Each row is a point. Each copy is the shape, with its points in the same order, turned, moved and blurred by noise. Say if it was mirrored as well.

Shape:
[[-19 -13]
 [  6  13]
 [ 63 -34]
 [ -2  -6]
 [ -8  31]
 [ 61 -45]
 [  4  15]
 [-22   4]]
Copy 1 (8 x 2):
[[ 24   4]
 [-15   0]
 [ -9 -77]
 [  7  -7]
 [-14  22]
 [  3 -81]
 [-18   0]
 [ 12  16]]
Copy 1 is: mirrored
Copy 2 (8 x 2):
[[-17 -17]
 [ 12   7]
 [ 61 -51]
 [ -2 -13]
 [  0  27]
 [ 54 -62]
 [ 12   6]
 [-17   3]]
Copy 2 is: only turned
Copy 3 (8 x 2):
[[-14  11]
 [ 16  -9]
 [-21 -73]
 [ -6  -4]
 [ 30  10]
 [-33 -72]
 [ 17  -7]
 [  2  19]]
Copy 3 is: only turned
Copy 4:
[[-22  12]
 [ -7 -22]
 [ 61   7]
 [ -8   2]
 [-23 -35]
 [ 65  20]
 [ -9 -22]
 [-24  -5]]
Copy 4 is: mirrored

Shape, 8 rows:
[[ 29 -13 -30]
 [ 18  46   8]
 [-41  12  49]
 [ 29  -1   8]
 [-41   6  61]
 [ 23   3 -36]
 [  8  16 -22]
 [-39  -8  34]]
Copy 1:
[[ 32  25 -32]
 [-24  30  11]
 [ -8 -37  48]
 [ -2   2 -23]
 [-12 -51  47]
 [ 28  36 -20]
 [ 18  30   0]
 [ 12 -38  35]]
Copy 1 is: mirrored
Copy 2 (8 x 3):
[[ 26  40  -1]
 [ 27 -11  46]
 [-32 -50  12]
 [ 32   2   2]
 [-32 -59   3]
 [ 23  41  16]
 [ 13  23  30]
 [-34 -30  -5]]
Copy 2 is: only turned
Copy 3:
[[ 24 -24 -15]
 [ 18  10  52]
 [-34  60  25]
 [ -5 -18  18]
 [-49  60  27]
 [ 33 -17  -4]
 [ 25   1  11]
 [-33  49   4]]
Copy 3 is: only turned
Copy 4:
[[ 47   8 -22]
 [-19 -19 -22]
 [-37  -2  54]
 [ 22 -29  -4]
 [-38 -11  70]
 [ 30  10 -29]
 [ 14   7 -11]
 [-14   2  55]]
Copy 4 is: mirrored

Shape:
[[-20 -34 -61  -9  15  72]
 [ 30  -6  34  -2  46 -15]
 [ 16  45  41  26  16   1]
 [ 14   1  18  35  28  -2]
 [ 21  34  36  32   5 -10]
 [ 26 -14  32  33   1 -29]
 [ -7 -57  -7 -52 -13  47]
 [ 58  17  -5   4 -12  -9]
 [  4  25   7  -2   4 -35]]
Copy 1, 9 rows:
[[-26 -66 -14   2  37  53]
 [ 52  20  34 -13  -7  -7]
 [ 49  43 -23 -22 -21  -8]
 [ 49   7  -3   9 -16  -1]
 [ 39  38 -19  -9 -36  -9]
 [ 38  12  14  21 -43 -25]
 [-41 -56  30 -24  19  -4]
 [  3  28  17  -8 -54  28]
 [ 10  51   6  16  -9  -3]]
Copy 1 is: mirrored
Copy 2, 9 rows:
[[ -5 -39  58 -26  15  47]
 [ 27 -48 -63  15  14  -8]
 [ 37  10 -41  34  34 -21]
 [ 26 -26 -24  39  10 -13]
 [ 31  13 -42  38  13 -22]
 [ 30 -23 -41  37 -23 -26]
 [ 25 -38   8 -68 -22  36]
 [ -9  10 -49  27 -18  21]
 [ -8  -1 -44   5   5 -36]]
Copy 2 is: only turned
Copy 3, 9 rows:
[[-18  92   3 -17  47  31]
 [  3  -5 -16  11  -4 -50]
 [ 28 -31 -18  44  14  -6]
 [  8 -16 -22   7  32 -20]
 [ 23 -38 -28  30  11  -1]
 [ -9 -39 -43  -6   8 -18]
 [-59  73 -12  -3 -17  17]
 [ 35   4 -58  -4 -14   4]
 [ 23 -26  -2  -7 -16   5]]
Copy 3 is: mirrored
Copy 4:
[[ 25 -62 -21 -30 -34  74]
 [ 42  38 -33  -6  26 -11]
 [-22  43 -44   6  29   4]
 [ 16  25 -46  21   2   6]
 [-20  45 -36  16  14  -8]
 [ 20  50 -20  28 -16  -9]
 [ 42  -7  35 -37 -19  69]
 [ -5  38 -22 -30 -29 -20]
 [ -8  15  -3   8  11 -27]]
Copy 4 is: only turned
